Each row is a point. To make a cloud, some directions were put in groups of two or more. Within a group, all points are equally far from the middle, so they leave a hole (a ring in 2 directions, a hollow ball in 3). The other directions are filled evenly. Then the cloud was stretched, turned, moved and blurred a little. Count the holes, and give their numbers of directions, smallest first.

Cloud:
[[ -2 -29]
 [-42  -4]
 [ -8 -28]
 [-17 -26]
 [-39  24]
 [-11  40]
 [-31 -18]
 [-31 -18]
 [ 27 -15]
 [-35  32]
 [ 32   3]
 [ 20 -22]
 [-41  21]]
Holes: 1 (2)

Cloud (15 x 2):
[[ -6  -4]
 [-39   2]
 [ -2  17]
 [  9  23]
 [  8  38]
 [ 23  60]
 [-27   3]
 [-39   0]
 [ 12   6]
 [ 17  -9]
 [-25 -40]
 [  0  17]
 [-24 -43]
 [ 18  57]
 [ -1  33]]
Holes: 0

Cloud (14 x 2):
[[ 36  11]
 [-10 -12]
 [ 23 -16]
 [ 22  44]
 [-29  15]
 [ -2 -16]
 [ 10 -19]
 [  7  54]
 [ 24 -16]
 [ 13 -19]
 [ 35   3]
 [ -5  56]
 [ 13  51]
 [ 35   6]]
Holes: 1 (2)

Cloud (19 x 3):
[[ 12 -28 -34]
 [  4 -46 -12]
 [-25 -22  25]
 [ 48 -25  -2]
 [ -3 -45  12]
 [ 21  32  11]
 [ 39  -3  23]
 [ 42   6 -27]
 [-38  20  -2]
 [  2  25 -36]
 [-22  35   2]
 [ 36  14 -30]
 [ -2  37 -23]
 [ 18  38  -5]
 [ 27  30 -22]
 [-12  40  -8]
 [ 18  10 -41]
 [ 21  16 -38]
 [ 28 -35  21]]
Holes: 1 (3)

Cloud:
[[ -2 -11 -16]
 [ 31  -8   5]
 [  6  14 -22]
 [ 14  -8 -23]
 [ 29 -12 -11]
 [-20 -23  -2]
 [ 19  48 -13]
 [ 27  41  -7]
 [ 14 -29  -5]
 [ 12 -30 -16]
 [ 16 -44  19]
 [-22  -1  24]
 [-13  33   7]
 [ 58  -9  23]
 [-52 -17   7]
 [ 35  39  -6]
 [-31 -22   6]
 [-30   1  24]
 [ -3 -39  19]
 [ 60  -8 -16]
 [ 43  -5  26]
 [ 16  33  23]]
Holes: 0

Cloud:
[[ 25  29  26   3]
 [ -8  23  -2  -4]
 [ 17  28  -6  50]
 [ 34  10 -11   1]
 [-16  23 -15  12]
 [  0  -3  37 -39]
 [ 12  36  37  13]
 [  2  36   9 -35]
 [ -9 -31 -17  14]
 [  9  15  51 -31]
 [ 26  41  13  -2]
 [-39  26 -12  -3]
 [ 10   1  23  28]
 [-47  48  19  -9]
 [-55  13  12 -11]
 [  6 -13  -1  32]
 [ 24  -8 -24   8]
 [-21  31  18 -40]
 [  0  17   0 -10]
 [ 50  16 -20  42]
 [ 39 -43  -1  29]
 [  0   2  -2 -30]
 [ 42 -17  50 -20]
 [ 36 -50 -10  53]
 [ -5   8  52 -40]
 [-24   8  33   5]
 [-19  -2  28 -59]
 [ 35 -19   0  10]
 [-39   6 -12  11]
 [ 31 -21  43 -16]]
Holes: 0

Cloud (28 x 4):
[[ 18  -2  17  40]
 [ 16 -14  43 -13]
 [ -1  -2  60  -5]
 [-16   0  13  31]
 [ 29  14  38  22]
 [ 36  34   4  25]
 [ 13   7  36  24]
 [ 40  16  14  39]
 [ 31  -8  24  -9]
 [  4  30  31  -4]
 [-34  31   8 -14]
 [-11   4 -22  19]
 [ -4  37  41 -11]
 [ 48  31 -42   3]
 [-45  -4  49   5]
 [-10  -2  -1  -4]
 [ 18 -12 -28 -10]
 [ 29  20 -17   8]
 [ 46  33 -12  -8]
 [-30 -20  28 -18]
 [-19  35  28   3]
 [ -2 -10  42  12]
 [ 50 -13  17  17]
 [ 28  24  49   2]
 [-14  11   2 -23]
 [ 26   7  26  -3]
 [-16  24   2 -23]
 [-29  33 -17 -16]]
Holes: 0

Cloud (28 x 4):
[[ 48  -4  37   2]
 [  4  38 -20  12]
 [-15 -11  45   5]
 [ 14  48   8 -14]
 [ 25  -5  13  44]
 [-25   4 -19   5]
 [-20 -32   3  18]
 [-25 -14  42  12]
 [-42 -24   0 -12]
 [ -1  -1  -5 -42]
 [ -4 -24  53  47]
 [ 26  13  37   2]
 [ 41  -7  21  20]
 [ 32   2  40  22]
 [-21 -43   3 -25]
 [  5  24 -60  -5]
 [ 22  -1  32  10]
 [-36  -6  36 -25]
 [ -8   0 -38 -56]
 [ 18  20  12  42]
 [ 35   9  28   8]
 [ 12  29  17  26]
 [ 27  45  -4  11]
 [-30  -5   8  -5]
 [ 31   2   0 -28]
 [ 52   3  13 -26]
 [ -4  22 -44   9]
 [-11 -41  18 -13]]
Holes: 0

Cloud, 47 rows:
[[  2 -25 -19 -14 -21  26]
 [ 45  -8  -5 -27 -22  -9]
 [-18 -24 -22  22 -25 -38]
 [ 10 -36  41  -2   6  11]
 [ -7 -30   9  43 -27  14]
 [  3  14  34 -35  15 -14]
 [-19 -31 -18  21   6 -49]
 [ -6  18 -33 -53 -13 -13]
 [ -2  23  -3 -20  -8 -60]
 [ 22  28  -6   8 -38 -24]
 [-48  15  20  10 -12   2]
 [-38   4  35  22 -12  12]
 [ 33 -24   0   8 -27  41]
 [  9  24 -13   0 -24 -53]
 [ 17  -2 -13   4 -53  29]
 [ 19  10  -6 -29 -13 -52]
 [ -6 -27 -22 -19  23 -10]
 [ -9   1  32 -12  -2  54]
 [ 10  36 -34 -45  -9  -5]
 [ 17  25 -50 -12 -26 -15]
 [ -1  -4  31  34   2  -5]
 [ -5  25  30   6 -22  30]
 [-21  19  -6 -44  29   0]
 [ 24 -18   9 -11  20  15]
 [ 19   9  -9  -2 -25 -58]
 [ 29 -33  21  -6   6   9]
 [  2 -11  19   1 -47 -24]
 [ 18 -27  -1 -14 -29  32]
 [  5  26  -1 -19  15  17]
 [-33  20   9 -52   0  16]
 [ 21  29  17 -41 -12  22]
 [-10  12  13 -50 -28  12]
 [-36  25  -9 -32   7  22]
 [ -4   5  34 -22  24 -23]
 [ 28  -5  20 -18 -34 -26]
 [-19  24  -2 -53  20 -25]
 [-35  33 -16 -22  -2  12]
 [  3 -13 -14 -33 -30  11]
 [ -4  11  39 -14  12 -30]
 [-32 -11  -3  19  -1  28]
 [-45 -22  26 -15  22 -10]
 [  3  30  18   5 -18 -27]
 [ -6 -20  15  28 -15  42]
 [ -4  15  32  18 -12  24]
 [-47  15  12 -29   4 -41]
 [ -5  28  24  -9 -27  40]
 [ -4 -19 -33  24 -10 -54]]
Holes: 3 (2, 2, 2)

Cloud:
[[-21  10 -17 -30 -14 -37]
 [  2 -27 -14  21  -9  20]
 [-31   3   5 -20 -38 -10]
 [ 47   0  -6 -12 -13  -7]
 [-24  -5  20   2  25 -39]
 [-36 -25  19 -11  35  14]
 [-27   2  31  20  31   9]
 [ 31   6  -2  26  10 -38]
 [ 37 -52 -27  15  25 -47]
 [-26 -30  13  -5  45   1]
 [ 18  29   4  20 -29  -7]
 [-24 -11 -22 -10  32   6]
 [ 37   9 -31  -5 -20  10]
 [-41 -22   9 -11  -4  27]
 [ 15  11 -27  16 -27 -26]
 [ -9   9  18   7  14  31]
 [ 12 -42  25  24   8 -25]
 [-13 -16 -21  -5  12  31]
 [ 23   6  -9  25  40 -20]
 [ 57 -10 -48 -19 -15 -38]
 [ -7  -1 -24  20 -14 -41]
 [ 44 -12 -32 -23  -1 -53]
 [  1 -22  46  39 -15  -5]
 [  5   7  28  -5  -7 -35]
 [-17 -34   5 -52  13  -2]
 [-30  35   8 -11 -18  27]
 [  0  14 -12 -12 -45 -19]
 [-37 -19  16 -23   3 -20]
 [ 20 -34  24  34  -7   4]
 [ 38 -14 -35  18  14  22]
 [-15 -20  -1 -33 -36  10]
 [-11 -25  17 -54  19  12]
 [ -3 -14 -45   4  15  -1]
 [  1 -13 -33  41   0 -31]
 [ 26 -11  -1 -18 -20 -41]
 [ 31 -51   9   5 -11  -6]
 [ 19 -11  10  36  21   4]
 [ 46 -28 -19  28   5  -4]
 [-13   7 -40 -27  26 -15]
 [-44  -5  12 -26   7  16]
 [ 17 -25 -11 -11  49 -20]
 [  7 -23  30 -20  15   9]
 [ -6 -35  -6 -11  29 -38]
 [ 13 -19 -27 -36   6 -47]
 [ 26 -39  14  14 -21  13]
 [ 21 -60  25  13  -7  -2]]
Holes: 1 (3)

Cloud, 54 rows:
[[ 37 -20  19 -19 -40  16]
 [-14   0 -26  13  13 -28]
 [ 40  14  12 -11  -9 -22]
 [-13  15   6  48 -16  -8]
 [ -9   8 -32  19  17  41]
 [ -2  28 -11  39 -27  11]
 [-31  39  31 -16  33 -10]
 [ 11  19  60   0  14 -12]
 [-38  40   3   4  37  24]
 [ -9  51   4  11  32 -13]
 [-11  11  25 -21  39  24]
 [ 14   5   3 -43   3  40]
 [ -1  46  30  -9  33   1]
 [ 10  -9  -3  -3 -47  42]
 [-21  41  28  -2 -22  -1]
 [-19  12  24 -34  13  32]
 [-14  -3  50   0 -21  11]
 [  4  23  55  18   1 -15]
 [-27  52  28  -3  28   1]
 [ 26  13  -4  -2 -13 -29]
 [  1  16  54  -9 -14  22]
 [ -2 -29   6   6 -18 -16]
 [ -1  11  25 -34  21  33]
 [ 38  16  34 -25   3 -11]
 [ 23 -21  11   4 -42  -1]
 [-26  43  16 -18  27  22]
 [ -4  18 -17  24 -26  51]
 [-41  26  32 -19  18 -24]
 [-44  32  39 -14  20  -6]
 [ 31  14 -21  15  -4 -15]
 [ 13   4  25 -14 -46  14]
 [ -3 -12 -24  22  20 -11]
 [-56  47   7  12  28  -7]
 [-53  28  30   2  10 -26]
 [ -4   4  41  -5 -26 -21]
 [ 46   8  -1  29  12  13]
 [ -1  26   3  42  19 -24]
 [ 46  -9  14 -33  13  -4]
 [-22   4  25 -21  34  23]
 [  6   1  14   9 -50  27]
 [ -7  -9   2  42 -19  22]
 [ -9  24 -12  14 -32 -14]
 [ 35 -14  26  -9 -42   8]
 [-35  19  44  24  -3  17]
 [ 41  30  11 -12 -25  20]
 [ 13   9  47  25  17 -24]
 [ 42  -4 -23  12 -12  -5]
 [-39  48  19  14   8  26]
 [  7   8  12 -48   5  29]
 [  3  25 -19  34  18 -17]
 [ -4  15 -23  11 -43  29]
 [-54  16  25  -6   2  20]
 [ 35   5   9  -7  29  38]
 [ 18  34  13  29  -1  41]]
Holes: 1 (6)
